Every row gives one point. Before rounding, the points of a table are all equally far from one centre. They may lie mostly on one side of it. Where is the centre, to within rounding?

Points:
[[ 10 -47 -21]
 [ -1   9  19]
 [-29 -12  31]
 [  1 -68  21]
 [-33 -35  -4]
 [ -3 -61 -11]
 [ 31  -5  21]
 [ 14 -55  41]
 [ 37 -27  30]
 [-37 -33   6]]
Centre: [  2 -30  13]

Points:
[[ 33  -7   5  21  36 -25 -34   4 -33 -74 -10]
 [-18 -33  13  30  23 -10 -66  44 -19 -67  -5]
 [-23 -34 -20   7  23 -23 -53  66 -34 -37  12]
 [-21  -5 -44  29   8 -26 -14 -21  16 -28   7]
 [-25 -12   4   2  41 -19 -24  12 -43 -64 -23]
 [ -9  -2 -35 -16  39 -31 -70  22  37 -38   1]
 [-17 -33  -4  -8  17   3 -65 -42 -35 -38  20]
 [ 24 -24  -3 -32  20 -41 -26   4 -22 -72  -5]
 [ 20  -8 -19 -14  -2 -59 -18 -10   8 -58  21]
 [-25  -9  -3   9 -25  22 -38 -14 -32 -29  55]
 [  7 -25 -21   2  -3  18 -24 -12  -3 -50 -38]
 [ 41  -4 -41  -9  -5  19 -42  12 -37 -65  40]
 [-47   2 -32 -20  31   7 -10  18 -16 -37 -16]
 [-14  -9   7 -37  -8 -10 -32 -25  22 -46  45]
 [ -3 -21  -9  -1 -19  14 -90  -1   9 -38 -14]
 [ -3  -4  13 -12 -18 -10 -11  62  -2 -65  26]
 [-22 -27  -8   1  26 -23 -75 -39  -2 -47  22]
 [-45  26  16  34   1 -25 -51  23  -4 -25  10]]
Centre: [ -2  -3 -11   0  13  -4 -40  14  -8 -40  18]

Points (31 x 24):
[[  1 -28  -6 -10 -10 -11 -38 -56 -83  52   9  -7 -35  29 -28  21  18   9
   10  -1 -30   0  16   8]
 [  0 -26  22  28  21 -15 -71 -88  13  48 -32  12  13  71  48   6  17  19
  -13  24 -29 -13  15  16]
 [ -8 -53  42  14   0 -22 -34  23   9  11  10  28 -12  39   6 -34  41  11
  -10  30 -47 -16  28   7]
 [ 21 -42  26  -7   4  15 -38 -86 -68  12  46 -20   7  18   3  12   7   5
   -2 -16  -2  21  -8  15]
 [-13 -22  54 -24 -18 -27  19 -49 -51  34  44  16 -27   0  37   5   6  28
   -5   3 -69  17   2  34]
 [-32 -28   9  -1 -22 -29 -24 -16 -72  38  23  20 -35  25  -1  -2 -13  49
   44  11 -10  63 -12  14]
 [-16 -12  25  17  18 -17  37 -60 -27  16  11  25 -15  21  -4  -8  -2  -7
   54  18 -36 -33 -12  24]
 [-20 -32  -6 -18  40 -34 -11 -41  37  43 -22 -27  29  34  -9  11  -5  37
   -2  14 -17  -5  -8  51]
 [ 13 -38  23  25 -42 -59  12 -67 -50 -17  17  26  30  28  -5  -4  -4  26
   -9  10 -30  -4  16   9]
 [ 28 -44  46  11 -18 -47 -23 -41 -72  42  45  16  14  12  21 -13 -15  -6
   26  30 -33 -40  25  43]
 [ 23 -31  13 -47  -9 -13 -28 -25 -24  57 -12  37  30  58  32 -17 -31  37
   76  33   1 -13  -7  -7]
 [-15  24  55   0 -38 -19 -20 -14 -19  23 -18  45   3  85  42  45   5  25
   13 -40 -25 -20  26  11]
 [ 33 -22   2  16 -34 -20 -21 -36  -4  76 -45  -7  41  -9 -20  18   9 -14
   -3 -32 -23  -2  13  19]
 [ -8 -32   7  31  -6 -12 -16 -21 -43  74  29  -2 -38  67 -26  32   6  31
   27  -9  11  18  16 -13]
 [  1 -19   7  -4  -2 -56  32 -18 -44  61  32  23 -26  52 -19   2 -24  17
   28  -5 -41  12 -20  -8]
 [  8 -19  50  58   6 -33 -53 -48  -7  38  17  62  -5  52  22  -2  -1 -40
   32 -28 -33  -7  47  40]
 [-11 -31  67  39 -18  -1  -4   9 -30  16  10  10 -24  31  -2  -5   0 -51
  -12  18 -16 -14  10  22]
 [  4 -30  51  -1  16 -28 -34 -45   5   0 -44  39   8  53 -21   4 -26  12
   -8  25 -68 -11 -12  14]
 [ 16  27  48  22 -11 -34 -19   1 -24  13  36   2 -27  25  41  37 -57  23
   23  28 -21  21   6 -21]
 [  7 -32  16  -3  39  10 -20 -15 -54  10 -26  14   6  63   7  20  24  14
   51   6   8 -27 -24  23]
 [ 17 -12  56 -23 -15 -22 -46 -70 -26  35 -16   6 -47  39  33  32  27  41
   45  12  -9 -26  16  47]
 [ -1 -29  35 -11 -20   4 -15 -43  21  52  30  47 -26   1  11  -6  14  77
    9  29 -30 -14  26 -23]
 [-14  11  31  41   2 -73 -33 -17  14  20  -6  26 -29  55  44   1  36  21
   24  24 -24 -39  11  20]
 [-20   1  48   1  -5 -40 -82 -20 -20  67 -13 -14 -22  30   6  23 -37  10
   11  42  -5 -26  46  -2]
 [  5 -31  47 -14 -38 -60 -39 -47 -34  58  -2 -23  -7  32   7   0 -23  37
   40  -5 -12 -14  19 -37]
 [  4  -1  49 -14 -19 -39 -32 -10 -76  21  17  29  -2  68  28  -3   7  66
   28  -3 -14 -40  -4   7]
 [ 15  -5  40   6 -53   2 -41 -47   2  70  16 -27 -25  25  23  14 -15  25
  -43  -4 -20 -30   7  13]
 [-11 -44  13   2 -72 -37  -2 -20  22  49  20  58 -29 -11  10   3  -3  12
   23   8 -28  26  20  34]
 [-25 -17  31 -13 -16 -12 -26 -50  41   7 -16  12  25  -1   2 -15   2  -7
  -32  69  -9 -22  20  18]
 [  4  -3  29   3  12 -12 -63  -1 -39  75  13  42   0  30 -16  12 -30  -8
   13 -59  14 -32 -18  11]
 [  4 -46  56 -12 -35 -22 -21 -35  12   0  -5  35 -17  57 -23  45  -8  -8
    7  52 -42  13  31  18]]
Centre: [  5  -2  32  -2  -2 -21 -28 -31 -13  42  10  27  16  30  14   4   3  11
   8  10  -5  18  10  20]

Points (30 x 24):
[[ 21  16  52   4 -34 -16 -74  -1  24  27  13 -32  51 -17 -34 -15 -28 -34
   46  24  39 -19 -50 -22]
 [ -5   0  29  -1 -23  16 -16  19  38   7  32 -12  -8 -24   2 -12 -12 -10
   79  32  39 -35   1  16]
 [-12 -31  36 -10  10   6 -46 -32   0  16  52  -7  28  -5 -35 -14 -45 -58
   68  -4  21 -40 -23 -37]
 [  7 -16  45  45  -5   1 -16  10  23  45  53 -19  29 -23 -33 -41  11 -14
   -7 -32  11  25 -42  25]
 [ 12   4  46  48 -13 -26 -42 -29  18  43  29   3  38 -11 -34 -37 -22 -50
   35 -10  44 -57 -16  -3]
 [ -1  -5  25  14 -29 -12 -48   0  61   7  67   7   8 -43 -47 -19 -34 -32
   66  14  18 -28   6  -1]
 [ -2  24  13 -30 -19 -18 -49   1  39  34  58   3   9   9 -23 -49 -36 -65
   17 -13  19 -53   8 -20]
 [ 24  24  69  -1 -19  13 -42  -3  19  23  59 -16 -19  -1   5  17 -21 -19
   40   9   6 -30 -17 -24]
 [-23 -11  23  23   2  10 -28 -31  13   0  59 -38  18 -30 -17  -8 -21  -1
   58 -19 -34 -35  11 -24]
 [  0   9  20  -2 -12 -15 -23  31  13  25  47 -34  24 -53  15 -22 -10 -19
   46 -17  12 -44 -19  -2]
 [ 13  22  26   9 -40  19 -93 -48  35  14  42 -40  15 -34 -21 -10 -17 -28
   23  42  18 -41 -12   4]
 [-11  33  40  17 -11  11 -80 -33  12  22  35  -8  48 -52 -34 -10  15   8
   27 -24  25 -17 -16  -7]
 [ 25  13  41  27 -28  29 -35 -37   3  24  53 -17   2  27 -10  -4 -16  25
   43 -45  28  13 -22  29]
 [  3 -21  59 -20 -12  37 -39   0   8  32  56 -20  36 -23 -87 -25 -36 -17
   30 -12  35   7  -4  -9]
 [  8  16  27   4 -23  30  -6  11  31  44  27 -66  -6 -47 -29 -49 -31 -15
   16  -8  21 -31   2  -8]
 [ 37 -14  23   2  -6 -13 -49 -18  65  18 -12 -46  27 -21 -46  -8 -48  -2
   45 -24  23  -6  -3  18]
 [-13 -17  34  15   3  -4 -53 -29 -32  24  70   5  18 -39 -42 -24 -20 -34
   -4  11  31  22   1  16]
 [ 28 -13  63  -9 -25 -11 -45 -15  -1  34  36   2  34 -22 -42  -2  -6 -50
   16 -17  29   7 -49 -30]
 [ -8  -5  39  19 -53  -9 -56  -8   3  23  49 -20  16 -43 -42 -21 -26 -55
   22 -40  32 -18 -20   2]
 [ 22   7  47   2 -26   9 -41  16  19  28  14  -3   4 -43 -22 -17  -7  12
   65   2   6 -66 -25   4]
 [ 37  13  32  -1   7  13 -37  11  44  11  90   1  18 -11 -43 -21 -12 -69
   30   5  15  12 -52 -17]
 [ 39  13  25  16 -19  13 -48 -28  38 -14  13 -31  21 -23 -53   3 -56  -5
   59   2 -35 -23 -26  16]
 [  7   7  39  22 -27  16 -20  30 -25  15  43 -25  23 -41 -19   9 -21 -27
   41 -13  33  -6 -36  -8]
 [ 16 -23  -6   6 -48  28 -87 -24  15  44  39  -6  35 -31 -33 -11 -24 -10
   50  14 -13 -39 -16 -14]
 [ 15  10  30  27 -23   8  -6 -55  -4  48  30   7 -14 -16 -29 -34 -12 -29
   50 -35  51 -24 -23  -1]
 [-21 -15  16   4 -15  26 -64 -29  44  50  55   6  43 -28 -44  -8 -52 -43
   11  19  30  -9 -37  16]
 [ -5  -5  64  -1 -22   5 -50  13   5  -9   4 -19  16 -16 -53 -61 -28 -42
   69 -23  -6 -31 -20  -4]
 [-10  19  22   0   2 -24  -8  -2  10  25  36  -2  -3 -30 -77 -36 -48 -31
   19  46  37 -30   5 -14]
 [ 20 -43  19  21 -15  38 -71  21  30  19  17 -13   0 -21 -37 -36 -70  -6
   -4  32  30 -18 -12   2]
 [-21 -37  51  36 -16   7 -49 -29 -22  12  46 -13   5  -7 -12 -42 -15 -30
  -10  20  15 -47 -51 -16]]
Centre: [ 10   1  10   3  -3   8 -40 -14  18   9  33 -16  12   6 -34 -33 -13 -11
  21   4  13 -12 -22   1]

Points (27 x 24):
[[ 28 -14  50  -2 -60 -10  -7  27  -8 -36  67   1   1  11 -90  -2 -39  -7
  -52 -10 -14 -16 -33   2]
 [-36 -28  -1  27 -24   2   0  22 -22 -45  10 -19   5   8 -45 -27 -96  15
  -10  69 -17  16  27   8]
 [  7 -48  10  11 -15 -31 -22  25  32 -43  -6 -55  -7 -33 -10  -8 -47  30
  -27 -11  -4 -24   8 -22]
 [ 15 -39  30 -15 -12  23   8  34  13 -30  10 -19   7  -2 -59 -24 -28  35
  -37  -1  34   7  26  -3]
 [ 24 -42  43 -13  -3  -6  41  52 -22 -46  -3  13 -10 -22 -72 -25 -44  25
  -40   8 -29  39  32  10]
 [ 10 -16  19 -32 -18  -9  -7  29  24  14  80 -28  -8 -15 -46   9 -16  35
  -60 -12 -62  17   1 -21]
 [ 53   1  22 -74   0 -22  35  43   4 -58  10 -14  12 -13 -35  17 -36 -10
  -46  37 -49 -16  56  22]
 [ 10   6  30 -44  10 -28 -17 -10   1 -39  70   4 -13  16 -31   0 -36  43
   -7   9 -21  29 -30   2]
 [-39  17  24  19  14  -2  10  21  14 -51 -17 -41 -21  -4 -29  -8   1   5
  -28   0 -54   1   7 -14]
 [ 49 -45  16 -21 -17  42  25  31  19 -17   6 -46 -12 -22 -31  -1 -42 -11
  -29  59 -38  13  40  19]
 [ 46   6   8 -11 -10 -15  17  -1  -3 -10  11 -38 -18 -33 -41  20 -73  46
  -31  15 -67   8  47  33]
 [-35   1  54   1 -22 -16  -8  41  15 -80  37 -10  43 -52 -43  -7 -48 -13
   -5 -11   7  10  27   7]
 [ 31  -2  14 -20 -36 -12   0  31 -43   0  18 -23   6  29 -20   8  17  25
  -26 -22 -16  17 -10  37]
 [ 35 -21  19  -8 -22  -6 -21  24  61 -40 -21 -21 -25   1 -46 -23 -33 -41
   -1 -14 -20   1  18 -37]
 [ 19 -20 -16 -18   4  -1 -16  10  11 -69  15 -23  22   6 -57  36 -48   5
  -70  32  -2 -20   1 -11]
 [ 20 -25   9  33 -27  -4   0  16  47 -19  51 -19  14 -17 -88 -27 -33  17
  -81  43 -28  -5   8  10]
 [ -4 -77   9   2  12 -13 -30  22 -11  -8  60 -24  30 -20 -43 -36 -29 -22
  -27 -12 -50  17  35 -25]
 [  7 -29   5 -16  12   8   0  21 -18 -32  15 -37  38  30 -55 -29 -32 -13
  -47   2 -54  33  29 -24]
 [-32 -19   8 -50 -14 -53  20  17  17 -69  18 -47 -62  -2 -53   3 -18  22
   -4 -20   2   8  31  -2]
 [ 26  -1  15 -15 -46   0 -21  44   5 -25  -8   3  26  -7  -2 -13 -16 -20
  -51  75 -15  -3 -11 -12]
 [-10 -43  21   7  37 -13  13  55   9  -9  33  -8 -36  20 -48  11 -34  65
  -39   8 -34   4  18  -2]
 [-29 -35  17 -28 -26 -46  22   9  30   6 -12   1  23 -51 -35   5 -69 -25
  -26  53 -30  -7  -9  44]
 [  8 -21 -18 -14 -43 -50   7 -28  -8  33  24 -33  15 -47 -43 -17 -44  -1
    3 -10 -49   7  16  -3]
 [ 23 -13   1  25  12 -28  32  78 -11 -30  47 -26   7  22 -59 -46 -16  23
   24   0 -17   4  12 -20]
 [ 60  -7   2  10  -6 -37 -20  53 -26 -86   5 -21 -17   2 -54 -25  -2  20
  -14  46 -58 -14  31  30]
 [-10 -30  29  25   2  -9  11  48  22 -26  22 -39  13 -25 -63  22 -21  51
  -33  63 -38  -8  54   0]
 [  3 -25  10  30  23  -3 -10  12  24 -33 -28 -33  -1 -30 -14  13 -49  12
  -29  10 -37 -31   5  -5]]
Centre: [  3 -13   4  -4 -22 -36  -1  35   6 -27  39  -8 -15  -5 -37   1 -33 -17
 -16  20 -27   2  25  20]

Points (30 x 24):
[[-56  47 -16 -38  -6   1  10  15 -33 -27  44  -9  -5 -35 -16 -31 -16 -35
   -8  -7   7  -8 -25  81]
 [-51  31 -45 -14  -6  67 -29 -16 -26 -54  -8  -1 -22 -11  -5   2   7 -46
  -30   8   6 -28  33   5]
 [-50  97 -14 -62  -4  19  16  17 -42 -52  43  -1  27   4   0  19 -22 -32
   -1  29   0 -16  14  36]
 [-70  54 -32 -31 -27   9 -18   5   7   9  42   7   5 -21 -11  -4   2 -59
  -24   3  -3 -40  27  30]
 [-43  79  -7 -75  17  29   0  -4 -30 -13  15  17 -29 -35   1  -3  37 -15
  -15  21  25 -28 -10  16]
 [-39  27 -13 -32 -42 -11  25  -3  -5 -16   9   5  -6  -2 -40   6  -7 -40
  -44  26  28  -5 -14  40]
 [-47  24 -18 -40  39  23   7  15 -22 -52  11  26 -40 -27 -27  25  10 -39
  -26  33  33  -2   2  22]
 [-68  58  -2 -50 -13  41  -9   9 -41 -45  26  -4 -17 -21  13  17  16 -43
  -29  23   1 -45  35  30]
 [-38  56 -33 -14   5  57  16  -4 -57 -34   1  -3 -13  -6 -19  -8   2 -64
  -31   6  15  34  23  -1]
 [-70  38   3 -37   4  40 -35   1 -43 -32  64  25   5 -20 -41  10 -26 -50
  -15  -2  36  -4  -9 -13]
 [-74  51 -18 -39 -27  -9 -16   2 -19  -7  19 -17 -19 -52 -40 -18  15 -20
   20   8  25   9 -18  22]
 [-57  39  -6 -22 -17  18  -4 -37 -52  -8  44   5   0 -23  -8 -31   9 -17
    5 -23  71 -10  21  30]
 [-63  62   1 -33 -14  27  16  11 -16  20  29  12  -7 -36   3   9  22 -30
    5 -42  21 -10 -27  44]
 [-31  17 -18 -33  15  47   9   7 -50   6  27  17   7 -33   0   8  30 -28
  -32  47  26   3 -13  -6]
 [-31  83 -16 -40 -30  58 -44   3 -11 -28  25  26 -12 -37 -17  -6 -19 -41
  -12 -26  50 -22 -10  26]
 [-70  19 -27 -42  -7   5  -6  -3 -42 -20  32  62  -7 -33   8  -1  39 -18
   -7 -19   7  37 -34   8]
 [-31  56 -24 -43   8  40  -7   2 -11   4  12  16  -2 -41 -42 -26  11 -39
    9  29  51  -8 -13  31]
 [-54  25  -9 -60  15  46  -5 -24 -37  -8  21  24  16 -47 -24  17  21 -69
  -28 -12  10 -11  -5 -15]
 [-52  17  -7 -47  11  25  -4 -15 -23 -24  16 -15  12 -31 -10   7  32 -19
   27 -22  65   0  -7  34]
 [-22  24   5 -24  14  34  15 -12 -71 -46  14  51  12 -30 -13  18 -16 -66
  -21  32  24  -5  21  54]
 [-75  55 -42 -48  -7  -1  32   4 -80 -13  -3   2  28 -42 -15   3  -4 -22
    9  -8  13  19  13  29]
 [-42  32   1 -47  -7  22  -1 -28 -32 -32  14 -12 -56 -13 -11  -5  -8 -56
   -1  14  53 -17   6  54]
 [-24  44 -13 -97  12  13  36   2 -42 -36  -6  30  -4  -1  -6   1  12 -16
   16  11   0  16  -3  18]
 [-58  36 -24 -29  26  33  26  -4 -35 -61  14  -1  11 -19  14 -17  20 -55
    8   8  27  -4 -10  16]
 [-49  48 -48 -24  16  35  16  13 -45 -23  25 -18  11 -29   7  -5   9 -69
  -12 -26  32  20 -10  11]
 [-33  48 -40 -22 -17  44 -16  -2 -33 -36   6 -26 -12 -24 -27 -16  27 -48
  -37  41  27   7  13  38]
 [-24  63 -19 -40 -31  37  11 -25 -31 -14  -1  60  28  -3  -7   4 -32 -39
  -26  12  25   6 -39  -9]
 [-33  47  -1 -34 -13  40  -2 -18 -42 -72  15  -7  -8 -19  56  36  19 -35
  -15  14  40   9  -1  21]
 [-39  -1 -15 -66  11  28   1 -19 -11 -52  22  17 -17 -15   9  27 -28 -23
  -33   8  51 -24   9   6]
 [-68  69 -38 -52 -19  10  -3 -22 -37 -43 -17  27 -56 -29 -46  21 -23 -29
  -10 -24  10   8  29  29]]
Centre: [-27  44 -27 -29 -13  19 -12 -19 -36 -24  28  19  -3 -22  -9  23  -7 -21
   0   0   3   3   5  26]

Points, 31 rows:
[[ 14 -43 -17  23   6 -40 -13 -67  14  23  64 -44  16  10 -19   9 -20 -32
  -49   8 -28 -13 -48  16]
 [  9 -20 -10  13  21 -35  -5 -21  15  29  31 -20  10 -31 -17 -71  10 -33
  -40  23 -26  34 -49  25]
 [ -1 -47 -35  23  12 -48 -21 -21  -3  16  12  49  21  15  -7 -43   1 -36
  -52  15 -35   4 -49 -23]
 [ 23 -38 -25  19  -1 -36 -18 -53   8  12  42   7   1   6 -26 -64  17 -41
   -6  30 -34  -6 -52 -12]
 [ 28 -57 -32  11 -19 -21 -18 -20  30  38  36  -4 -11   4 -14 -20 -17  -6
  -17 -17 -20 -18 -34 -13]
 [  3 -49  -3   4   4 -24   6 -70 -23 -26  27  -9  17  -6   1 -33   6 -56
  -26   5 -24   3 -38   3]
 [-12 -70 -58  57  14 -42  -5 -45   4  20  13 -40  15  10 -35 -17   4 -41
  -26 -11 -32   9 -49  22]
 [ 30 -28 -49  36 -10  -6  -1 -50 -11  39  26 -35  -4   3 -18 -44 -31 -51
  -24  -2 -17  -9 -35   3]
 [ -6 -69 -39  41  -3 -44 -16 -49   1  26  33  -9  -8  17  -4 -19  14 -50
  -38   0 -36 -32 -72 -25]
 [-34 -57 -10  -8  11 -19 -23 -70  -3  20  32 -25  -5  22 -37 -16   1 -42
    2  13  -7  -4 -79  14]
 [ -1 -35 -24  48   8 -40 -41 -14  26  -4  30  -6 -19  -6 -25 -48  15 -46
  -42  -8 -52 -11 -65   2]
 [-16 -27 -61  11   0 -15   3 -68   3  28  26 -30 -19  -8 -21 -30  -5 -40
   -5 -21 -21 -26 -48  19]
 [ 11 -28 -49  19  25 -10 -14 -38  20  43  14 -17  12 -18 -35 -43  10 -43
   -6 -19 -50 -17 -70  -5]
 [ -6 -48 -19  39 -14 -35   4 -54  34   9  10   0   7   7 -50 -38  -3 -47
   25 -23 -26  -8 -52   9]
 [ 35 -22 -33  20  12 -39  -3 -38  27  -7  13  -1  36  22 -33 -28  -9 -36
  -51  33 -43   6 -51  24]
 [ -4 -35 -38  19  20  -6 -37 -51  24  42  29   7   0 -17 -43 -39 -13 -40
  -24 -19 -33 -13 -38 -11]
 [  7 -42 -51  21   7 -17 -10 -79   0  31  39  -5  20   9 -20 -22 -17 -45
  -29   6 -23   8 -67   5]
 [ -7 -48 -53  26  27 -36 -30 -26  -3  17  29  -3 -16  -5 -39 -32 -14 -17
   16   2 -52 -12 -51 -15]
 [ 27 -34 -59  24  20 -22 -30 -31  21  16   0 -12   8  12 -37 -18   0 -39
    2   5 -54  -5 -73  -8]
 [-14 -36 -41  33   6 -27 -21 -64  16  17  30  11  -2 -14 -26 -48  12 -53
   -7  -9 -39 -18 -37 -31]
 [ 23  -6 -18  17   1 -51  -9 -61  33  18  58  -7   4  44 -33 -31 -10 -47
   -7  11 -22  -4 -62 -15]
 [ 24 -11 -17  65   7 -15 -23 -35 -35  42  41 -16  34  -4 -38  -3  19 -29
  -67  27 -29   4 -40 -43]
 [ 22 -36 -27  24  13  -3   9 -70  10  18  10 -17  27   6 -15 -22  17 -67
  -31 -34 -32 -11 -46  12]
 [  8 -54  -7   6  50 -18  -6 -53  27  38  50 -16  16  14 -20 -21  18   3
  -46 -19 -51 -10 -62   9]
 [  0 -58 -11  27 -14 -47 -31 -39  15  36  42 -17  28 -19 -38 -14 -18 -38
   -9  17 -47  -2 -70  -5]
 [ 30 -28 -33  34 -34 -12  -2 -51  10  22  26  13  14   6  -4 -60 -13 -21
    2  -5 -34  10 -47  22]
 [ 36 -23  -1  23  41 -52   0 -86 -12  25  37 -16 -33  18  -9 -18   7 -37
   -4 -26 -46  13 -33  -6]
 [-23 -32 -27   7  19  -1 -14 -94  12  27  23  15   6  -5  -5 -20  11 -25
  -36   5 -45  20 -77  15]
 [ 20 -18 -15  20  15 -26  -3 -24 -14   3  56   1  12   7 -23 -32  26 -54
    7  10 -26  23 -31   5]
 [ -5 -35 -25  17  18 -34  -7 -55   9 -11  21 -46 -23   8 -46  22   5 -49
  -13 -24 -30  17 -66 -16]
 [ -4 -27 -44  37 -14 -16  29 -38   6  34  32 -20  17  13 -15 -20  -4 -52
  -22  45 -48 -15 -63 -14]]
Centre: [-15  -1   8  36   4 -37 -12 -40  -8  27  -9 -21   7  19 -14 -17   6   1
 -26  -1 -24  -3 -44  -5]
